Every row gives one point. A path goes straight from each point to the next, and from the last back to the first. The post is the endless flat space through its rows: a point in 2 columns, a line in 3, a plane in 4, and so on, so that a path can go around it. How many times does the path go around the post? Going back the other way cancels.

Post (2 x 3):
[[ 18  28  -2]
 [  1 -33 -19]]
Path (16 x 3):
[[ 13 -14  26]
 [ -3   1  -2]
 [-14 -20 -25]
 [ -9  -1 -58]
 [ -7  -5 -56]
 [ 40  -5 -47]
 [ 41   7  -4]
 [ 23 -17  27]
 [  6  32  25]
 [-38  14  -8]
 [ -2   5 -37]
 [  4  10 -19]
 [ -9  -5 -22]
 [ -2   4 -59]
 [ 38   0 -30]
 [ 60  -8   9]]
Times around: 2

Post (5 x 6):
[[ 29  -9  44   7  -5   4]
 [-24   3  -9 -25  25 -37]
 [  2  -4  -3   4  12 -40]
 [  0   6 -11  16 -35  -5]
 [ 17 -18   6  18  31  -5]]
Path (9 x 6):
[[ -5 -10   5   0 -13  -3]
 [ 15 -33   0   2  15 -24]
 [-26 -27   1   4  34  -2]
 [ -5   5  35   8  39 -60]
 [ 17  17  -7  20   9 -19]
 [ 30   2  13 -11 -15 -20]
 [ 25 -13   1  16  37 -25]
 [  1  -2 -20  19  35 -54]
 [  2 -25  24  38  35 -27]]
Times around: 0

Post (7 x 8):
[[  2  -1  33 -26   2 -23   7  40]
 [-18  30  -6 -13  46 -27   4   5]
 [ 21 -10  26  -8  -8  22 -10  13]
 [  1   5  -6  25  28  25   0  28]
 [-15  18  19  34  18  13   2   1]
 [-17  -5  -2  10 -15  12  30 -28]
 [ 40  -2  29   3 -51 -26  -5   9]]
Path (31 x 8):
[[-28 -11   9  14   3 -18  60 -44]
 [ 12 -14  13  16  17  -4 -16 -10]
 [ 20  19   0  31   6 -19 -50  13]
 [-19  24  -7  10   5 -13  10  -1]
 [-14  42 -15  11  27 -13  23  23]
 [ 30  -5  26 -38 -21  -8  20 -16]
 [ 19 -12 -27   8  20  13  19 -14]
 [-22 -16  12  -3  -8 -14  -1 -12]
 [ -1   0  -2  11 -19 -12 -21   8]
 [-16  40 -24  23  42 -20   7  30]
 [ 13  42  12   8  24   1   3  13]
 [ 16   6  26   6  25  -3   4  37]
 [ -3 -32  12 -27   5 -30  32  11]
 [ -1   5  -7  -7  24 -21 -17  -1]
 [-25   5  19 -12 -16  12   5 -40]
 [-11  33  20   3  -4 -10   6 -15]
 [ 37  33  36  35 -12  -1   4  31]
 [ -3  12  27  10  24 -14  32 -22]
 [ -2 -23  17  30 -14   7  15  -4]
 [-20 -10  48  11  14 -19  32  -5]
 [ 39  15  -1   5  15   7  29  10]
 [ 21  19   0 -20 -17  -6  12   6]
 [-15   7 -30  -8  10  10  16  35]
 [  8  37  29   1  23  28  -6  18]
 [ -1  12  33  15   4  -9  17   8]
 [-22  -5  24  23  12   1  18 -22]
 [ -9  -9  13 -13  17 -10 -27 -11]
 [ 25 -17  -4  29  10  18 -43  20]
 [ 40 -26  20   9 -24   7   4  26]
 [ 27   2  32 -13 -29 -34  12   3]
 [ 24   8   2   4   5  -7  12  24]]
Times around: 3

Post (10 x 11):
[[-13  -8   6  14  35 -18 -16  11   0  26  10]
 [  1   1   3  20   8 -27   4   4   2  12 -22]
 [  4 -16   3   5  -5 -20 -20  15  10   2  -2]
 [ -2 -21  23  20  12   1   6 -15  -5 -11   5]
 [  9 -25 -16  -7 -12  31  60   7 -48 -49  17]
 [ 41  -3   9  -5 -10  36  14  14 -15  27  14]
 [  4 -22 -12  22   3   6 -35 -24   3  11 -12]
 [  2  -4  -6  -8 -16 -27 -15 -14 -15   9  10]
 [ -2  -5   4  -7  13 -20  -6  -8  29  26  -3]
 [  0   4  20 -10  18  10  -3  10  -5  -1 -11]]
Path (24 x 11):
[[  4 -12  27   6  32  -7   6   6 -35  38  -3]
 [ 31  -6   1   2   1 -15  28   0 -20  11 -13]
 [ 34   4   1  16   7  13   4  11  -3  18  -3]
 [-11  -5   7  21  10   7 -19  10  11   1  22]
 [ -3  -1 -27  37   5   1   8  26 -32  30 -15]
 [ -1 -53  -8  25  12  14   8  26 -10  -6  -6]
 [  6 -47   7   5  16  -2 -16 -20   1  -5   9]
 [ 20  17   6 -12   9  11  17   1  -3 -11 -29]
 [ 13 -25  18  18  22 -22  -8  -5 -10   2  -2]
 [  8 -37  19  12  15  -9  13  -1  -6  23   2]
 [ 16 -15   2   9 -22  23  23 -21 -24  21  -9]
 [-12 -15   8  38  12  17  -8   4 -18  20   5]
 [ 17 -32  20 -13 -11  24   1 -12  -7   3   9]
 [  1 -17  -2  -5  12 -13   0 -12 -12  16  10]
 [ 10 -10   3   0  12 -22  29  -5  20   7   0]
 [ -1  -1 -14  -8  11  28  -9  -5 -21 -12  21]
 [-10  18 -11  13 -15   3  -8  -2 -23   5 -21]
 [  2  -3  -5   7  -8  27  18 -29  -9 -18  18]
 [ 21   7  14  -7  23  -6  -1   9   6  -9  -7]
 [ 26  28   9  23   1  15  27 -14 -17   2  -3]
 [-14  -4 -14  13 -15  -4 -29  39 -13   3  -1]
 [-20  -6  11   5  10 -18 -22 -25  -1   3 -13]
 [ 23 -10  22   4 -30  30 -25 -10  -3  16   6]
 [  2 -14  -8 -40 -29   9  10 -21   4  -5   5]]
Times around: 2

Post (11 x 12):
[[-11  16 -20 -46 -36  10  -4 -13 -22 -14  -7  -3]
 [ -2  22  19 -12  25   7  28 -19   1 -15  16 -19]
 [  5  -2  -1   1 -27   2 -42   0 -18  -7  14  14]
 [ 21 -11   7  11  36  21 -15   6   6  13 -48 -29]
 [  3 -14  13 -10 -31 -24 -39  55  -5  40 -15 -29]
 [-27  -7 -17  -6 -37  10  38 -32 -15 -24 -19  -8]
 [ -2  -7 -22 -19  15  15  51 -36  34  14 -10 -11]
 [-17 -10 -15   0   4  -5  -3   3  -5 -11 -22  21]
 [  5  29  15 -43  13  21 -25  44  35 -25 -21 -34]
 [ 10   6  -8  -3  10  27   8  12 -10  -5 -10   0]
 [ 12  11  54  -9  19  23 -16   1 -15  -5  15   7]]
Path (21 x 12):
[[ -4   7 -25  -2   6  -1  -6  13  44   4 -21 -19]
 [  1  60   2 -48  14 -17 -44  -5 -15 -36   8 -22]
 [ 32  -5  -2  -1  -8  34  30 -28 -26 -27  -2   1]
 [ 21  16  -9 -21  30   4  -9   8  12 -25  12 -42]
 [ -9  15   4 -35  10  42  18 -12 -22 -21 -16  -6]
 [-25  15   4   9  24   0   7   9  17  -5 -18  -9]
 [  4  12  26   8  -5   3  20  13   3  12   4 -24]
 [  7  -1  -5  -9 -15   0   1 -38   5 -19 -15  11]
 [ 33  18   4 -24 -22   3 -17  42  32 -22  -2 -37]
 [  6   6 -12 -17 -23  -2  -5  -1  14  -2 -29 -10]
 [-12 -13  21  -1 -32  23 -26 -27   0  27 -36   9]
 [-23   6  -6 -18 -12  10 -20 -19 -13  -1  15 -30]
 [  3  12 -28 -35  14  -2 -15  15  -2   6  -3 -33]
 [  5 -20  12 -48  24   8   5   7  50  -9   2  -3]
 [ -6  14  -2  -5  -8  29 -29  40 -59 -25  -8 -50]
 [ -4  24  21 -30  25  26  35 -11  29   0   0 -26]
 [ 11 -10   7  18 -34  26 -23  52 -25  11  -8  35]
 [ 19  -7 -27 -27 -10  31  40 -20   4  14 -28  15]
 [-20   1  -4 -23  -7 -21 -11   8 -32 -43  -4   1]
 [-22 -18 -13   0  -9  -4 -16  17 -19 -18 -17 -18]
 [-10  15  13 -16   8  48  19 -19  11   0  12 -14]]
Times around: 2

Post (17 x 18):
[[  4   6   0  -3  -6 -22   9  -8  -3   4  14  -4 -12   6   3  14 -10  -2]
 [ 11   3   3  -9  -2   7 -37  24   0   2 -14  -1   6  32 -11  -6   1 -13]
 [ -4   5   3   9  -2  14 -10  -3 -20  14 -20   3 -30  -3  17  12  -2   9]
 [ 19   1  23 -23  -3  12 -30  -3 -15  -9   0  -6  19  20  -7  -6   4  -3]
 [  3   6   2  -6   7  -9  17  -1  27   7  14  10  -1 -13  14   3   0  -7]
 [  8  -2  -8  -1  11  -8   7  -7 -15   0  28  11   7  -5   0  -4  -5 -10]
 [-10   4   1  -7  12 -10   7  -3  -1   8  41  10 -12  -7  -1 -14   7  12]
 [  6   0  -6   4  14  -8  13   8   7   7  35  -8  -4  -9  13  12  18  -1]
 [ 10  17  16   0   9  10 -10  24 -14  -1 -12 -10  16  10 -27  -5   0  -2]
 [-13   3  -4   1   4 -16   4   7  12  -4  17 -16   7 -11  17   1  -1   1]
 [ -3 -13 -13  -4 -22  12  13  -1 -17  18 -16   3 -25 -11   5   3   9  14]
 [ 20  18   9  -2  -6   9  -6  17  -8 -23  -7   9   8  28  -6 -16   3   0]
 [ 13  20  11  -3 -28  17 -30  12  -3 -14  11  14  -2  18 -23   6 -13   7]
 [-15 -24  11  16 -13 -14   9  -8  -4  -4  -8  13 -26 -16   7  14  14   8]
 [-14   2  -1  16  -3   4   9 -11 -22  18  -2  10  -1  12   3  11   9  13]
 [ -2  -2  -8  -2  10   5  10  -5   3 -11  17  -7 -13   5  -2   6  -5   3]
 [-19  11  -3   7  -3  -4   4 -16   0   1  11   5  -7 -20   0   0  26  -7]]
Path (23 x 18):
[[ 13  15 -36  37  12 -23   2   4 -18  12   9   5   0  15   5   4  -6 -16]
 [-12  10 -37  -2 -15 -17   1  -1  -7  12   7   1 -40   2  10   4  12  -4]
 [-12   4 -10 -17  -1  -3  29  18   8  -9  60  16 -16 -20   3 -30  -5  16]
 [-11  12  17   3 -22   6 -10   1   9  10   0  10  -2   8 -11 -18  -5   3]
 [  0 -16   5   2 -21 -23  26  -5  -5 -43   7  17   4 -12  12 -38  27  13]
 [ 20 -47   0  14  28 -14  -2   2 -18   5  -9  19  -6   5  32 -12  12   8]
 [ -3   9  -5  14   2  -9   2  -1  20   6  17 -17  -1 -34  28   2   1 -18]
 [  8   3  -7   1  10  15  22   8  -7  16  29  -2 -33  12   2   5  15   3]
 [ -7   5  -3   2  24 -14 -17   3   5  13  38  -3  14 -24  18  13  35 -20]
 [ 20  27  -3  -8 -16   9  -2   3 -10  -2  14  -3  -7 -17 -33  13   0  18]
 [  0  16  -6  13  -4  -1 -10   0 -34   0   5 -11  14  -4  -9   0 -26   0]
 [ -3  25  15  -5 -15   3   1 -16  -3  34   6  22  -7   3  -3   5   0   6]
 [  6   2   2 -18 -19   8   7   9   4 -11   3 -11   7  -7  -9   2   4  -2]
 [  1 -12 -25  -7 -24   3   6   9  11   1  12   9 -41   9 -17  -7  42 -10]
 [ -3 -16  11  -2 -16  10 -16  10  -6   5  -5  -9 -17 -14  -5 -26   2  16]
 [ -5   6   4  27  11  -3  18   4   8   1  -2  13 -24 -13  12   6 -15  12]
 [ -9 -23 -18   6 -31  -5 -19   6  -4  13  27  -2  -2  23 -12   3  27 -12]
 [-17   6   1   5 -30   4  12 -11   4   7  -4  34 -35 -35  21   9  -5  -7]
 [ 19  30   0  -7   4  15   6  16   1  12  20   0 -16   0  14  11  -8  17]
 [ -2   5   0   1   5   5  -3   8  16  -9   3 -34  -1  -7  47  22 -19  30]
 [  8 -10  26 -19   9 -18 -24   1 -30 -16  13  -6  31 -14  10  -6  -1  -3]
 [ -9  46  41  -2   2   1 -19 -20   6   1  22  -5  -3   3 -13  17  -7 -19]
 [  0  20  -3  12   3  15  18   6   8  10  22   8   4 -13   8 -24  21  -7]]
Times around: 0

Post (17 x 18):
[[ 33  16  11   9 -16  10 -19   4 -11 -12  21 -45   7  18 -17  12  -4 -29]
 [-41  10 -17  -4  35   0  15 -18  20 -22  18  -5   4  13 -23 -11  14  18]
 [-10   6 -18   5  32   5 -14 -17  29 -15  -6 -18  25  -1  -5   2  40  19]
 [-33 -20 -26  21  13  -7   6  -5  13 -35 -18 -22   8   8 -20 -38  27  -6]
 [ 18 -12 -11 -29  -4  38   8  13   3  -3  11 -41   0  10 -16   6 -12 -26]
 [ 26  12  -1   0 -27  -6   3 -20   3  19  27  -9  -2  -3   5  21   1 -37]
 [ 14   9  12  -1  -5 -23   5  18  -3 -10  34  37   5  -5  25  16  25  17]
 [ 20  30   1  -8   6 -15  20  16  -2   9  -5  21 -10  16  -1   4  20  -2]
 [ 15  -2   9  -1   5 -12  -5  34  -1  17   3 -15  -3  12  -4  27   1 -10]
 [  8  13  -4  -2  -3  -8 -12  19  21  -2   8  17 -30 -16   7   1   5  20]
 [ 27  -4  20  -9 -32   5  -1 -17 -14   6   5 -25   1   3   0  16 -20   5]
 [ -3 -18  -7  26  30   1  15  -8  33 -27   1  -5   6   0 -18  -9  16   3]
 [ 17  11   5  -8   1   9 -11  -1 -25  13  16  26 -11  -8  -1   4   0 -11]
 [ 10  27  -3   3 -20  12   2  26  -8  12   6 -17  13  -2  -5   7 -18   2]
 [-27   8   7 -12   4   3 -17   7  32   5  -5  29   8  12 -10   7  21  15]
 [ -9  -9  19 -10 -11  33  21 -11  -3  -9  -5 -36 -22  -6  -8   9  -3 -43]
 [  9  14  13  12   1  10  -9   6   3  11  25 -37   8  26  14 -10  -8  -7]]
Path (26 x 18):
[[ 41 -23  -7  10 -32  18  10 -40 -22  -7  26 -46 -10 -16 -13   1  -4 -15]
 [-16 -27   3  -3  18  23  31  -8   1   1  27   5  15 -14   0   6 -10  21]
 [ -1  31  -5  53 -25 -10  35  10  18   1 -16 -25  17  25   3  -2  18 -36]
 [-17 -26  -2 -28  60  32  56  -1  -3 -31  -8  14  18  -4   1  21  26   2]
 [ 16   4 -24 -12 -22  -9  14   4 -18 -21   8   4 -10   9 -10 -51 -25  11]
 [ 34  11 -13 -14  18   4  17   9  35  -4 -15 -55  -3  25 -14  31  -1 -24]
 [ -3  -2  27  32   9  36 -23 -25  22 -15   4 -39   5   1   5  21  19 -32]
 [-10  25  11   0  46   8 -31  -7 -18  -1  12  15  14   3  17  -9  22  28]
 [-18   9  -4 -22 -11  18  -8   8  10  18   1   8  23   8 -21  13  13 -37]
 [ -4  11  16   6 -23  15  35 -11 -49 -18 -19 -34   2   2  -4 -30  23  -1]
 [ 20  31 -14 -26   3  45  29  -6 -12  35   9 -18 -15  25 -27  -2 -35 -24]
 [ 17 -13   8 -17  -3  -9   8  15   1   9 -13  10 -38 -18 -12  38 -14  -6]
 [  7  32  21 -45  -7  21 -12   4 -22 -14  44  -9  -9   7 -25   5 -48  25]
 [  0  -5  -4 -19 -46   6 -28   6  28   2  -7 -41   7  -6 -25  23 -27   4]
 [-12  -9   2  -9   7   5  12  37 -24 -26 -36   1   2  14 -18 -11   6 -20]
 [  4  18  -6  33  22  28  -3 -12  39 -22  23 -23  -9  11 -15 -17  10 -23]
 [-55  29   1 -17  18  -8  -5  13  -9  10 -14  47  -3  27   9  -6  43   6]
 [ 21   5  -8 -23 -19  13   6  -8 -20 -35  -1  10  -3  -8  -6 -10 -12 -17]
 [ -1  -2  10 -11  12 -30  12 -28  37   2  29  18  34   8  -8  17  23   8]
 [-14  12 -31 -15  -6 -16 -23   1  -7  24   0  -3  17  11  -2 -30  11 -13]
 [ -2  -4   9  -2   6   5 -11  -3  31 -11   1  -7  -2  -8   0  17  -5  10]
 [  3 -20 -14  31  27  -2  17  40  29   5 -19 -37 -10  28   0 -19 -11 -10]
 [-53  18  12  -8  16   8 -11 -15   2   7  16  42  -5  -6  37 -11  53  14]
 [ 17 -10  26   0  20  -3  31 -27 -17  -7  31  34  -8 -16  -1 -12  10  13]
 [  1  -8   3   1   9   9   7   5  -3   1  19  28  -5   7 -23   7  15  16]
 [-21  13   8   4  19  10  -5  11  13  -5 -12 -46 -23  15 -21   9 -14  31]]
Times around: 1

Post (17 x 18):
[[ -4  -7  -3   3   4 -18  -6  -3 -13   1  25   1 -30   8   2  -1  -8  -2]
 [ -7  -2  -4   7  12 -10  11  13 -15  12   1   5   2   8  -2  13   0   9]
 [ -9   0   6 -10  16 -11 -20   4   2  14   9   9   3 -13  19   3   5 -12]
 [ 38  -6   8  21   6  14  -2   5   4  10 -15  -6  -3   1   7  -5  11   2]
 [  7  -7  12   2  20   9  -5  36  12  -3 -17  19   5 -14   8 -27   2 -23]
 [  1 -20   5  -5  11   7  -9 -16 -14 -10  -1  -7  16 -12   0   0   5   1]
 [ -9   8   3  -2  -9 -23 -11  -3 -13   7  -9   2 -15  11   6   0 -16  11]
 [ -1 -15  -7  12   6  -1 -17  13  -5  33  -9   1  14  -6 -15 -21  14  24]
 [  0 -19  13  17  10  -8  13  11   8 -11  16  -5  17  -5  -6  -6   1  22]
 [  2  -7  -8  -9  -3 -21  -3   1  -1  -5  10  19  -4   5  11  -6   2   1]
 [-32 -12   4  -5   4  15   7 -60  25  12 -13  -8  19 -16 -18 -12   4 -19]
 [ -4  14  25   3   5  -7 -10  -1 -19  12  -2  24  -6   9   7   4  -4  19]
 [-10   9   8  -7  -1 -18  10 -12  -4   9  22 -14  14   8   3  -9  12 -12]
 [ -3  -8  12  -9 -12  -6 -29  14  16 -16   5  14 -12  18  -1   4  11 -23]
 [ -1  -2  -3 -14  12   6 -11  -3   0  16   7 -11  -6   1  -9 -20  15  22]
 [ -5 -16  13   0   6 -19   7   6   6  13  15   1   5  23   8 -14   3  10]
 [  5  12   3   1  13  12 -23  -2  -1  10   2  12  15  14  18   1   4  -2]]
Path (26 x 18):
[[  8 -12  21 -38  11 -20 -35  12 -24 -12   8 -17   3  12  24 -13   0  -5]
 [  6 -31  20  -7 -10 -21  -5  15   7  -7  16  -8  29  14   4  -4   1  17]
 [ -6 -28  -4  14  -6 -23 -19 -16  15  17   7   2 -41  -9  20   5 -14 -23]
 [  2  25  10  10  23  29   2 -29   0   4 -18  17  11  21  12 -15  12 -17]
 [-12 -14  10 -12  21 -20 -20  -5   7 -12  -9  -1 -12 -12   6 -18  -8  -6]
 [  2 -25   8  -4  -5 -18 -13  -4  42  20  11 -17  11   1  -6 -30  12  -8]
 [ 11   7  -3 -36  -6  -8  -8 -15   4   8  12  -3   7  15   4 -38   2  21]
 [ 22 -23 -16   4  12 -18   4  27 -21   0   9   8   2   1   7   4   2  22]
 [ -8 -17  -1  -8 -26 -23   6 -17  18  -8  19  -1  17 -11  -2   7   5 -12]
 [-21   9   1  -1 -19 -18  10 -18  16  14  -9  29  -8  -5  14  -8   0 -26]
 [ -6   8  17 -44   4 -21  13  -3 -19 -20   2  -4 -10  -2  15   5  17 -12]
 [  4 -29  12  14   8  -5  -7   4  30  -8  -8   4   8   6  10 -41  -7 -14]
 [  9 -24  10   9   8   0  32 -12   5  -2   3 -20  12  -7 -28  -3  22  -4]
 [-12  -2   7  12  14 -18 -11   5  12   6  14  29  18   4   1   6   1   2]
 [ -6  -8   2 -10   2 -11  10 -18 -10   5  27 -12  25   1 -10 -10   5  27]
 [-32   7  24  -5 -13 -26   5   5 -10   5  36   0 -18   2  -5  14  -1  18]
 [ -6  -2  -6  17  -8   2 -12 -25 -26  22 -14   4 -11   2   2 -12   2 -20]
 [  9  -3  33   9  23  12  -7 -16  11 -27  -7  16  17  20  14  -3   0  -1]
 [ -5 -13   5 -24  14 -23 -14  28  -3   5   0  23  20   6  15 -20  -2  10]
 [  4   8  23 -16  -1 -27 -16  31 -23  11  21  -1  13  -9  30   7  -7   7]
 [ -1 -15   9  15 -16 -16  18  36  18  14  -6  10  10  12  -1  -5  13  -1]
 [-33 -28   6  -9   0   2   9 -10  37   8 -10  33 -13   5   2   1  10 -18]
 [-19  -6  11  -1 -30 -25 -15 -39   6  14   9  -3   4  -8   5   6   5  15]
 [ 14 -10  20  21  17  22  -2  20 -17   7   4  20 -17  19  -4 -30  24 -11]
 [ 24   7 -15  18   6  -4 -13  -3 -19  13  -8 -20  11  18  10 -13  21 -18]
 [ 28  17   7  22  28  42  -8  -5 -21  30 -16  -6  11  -1 -16 -36  24  10]]
Times around: 4
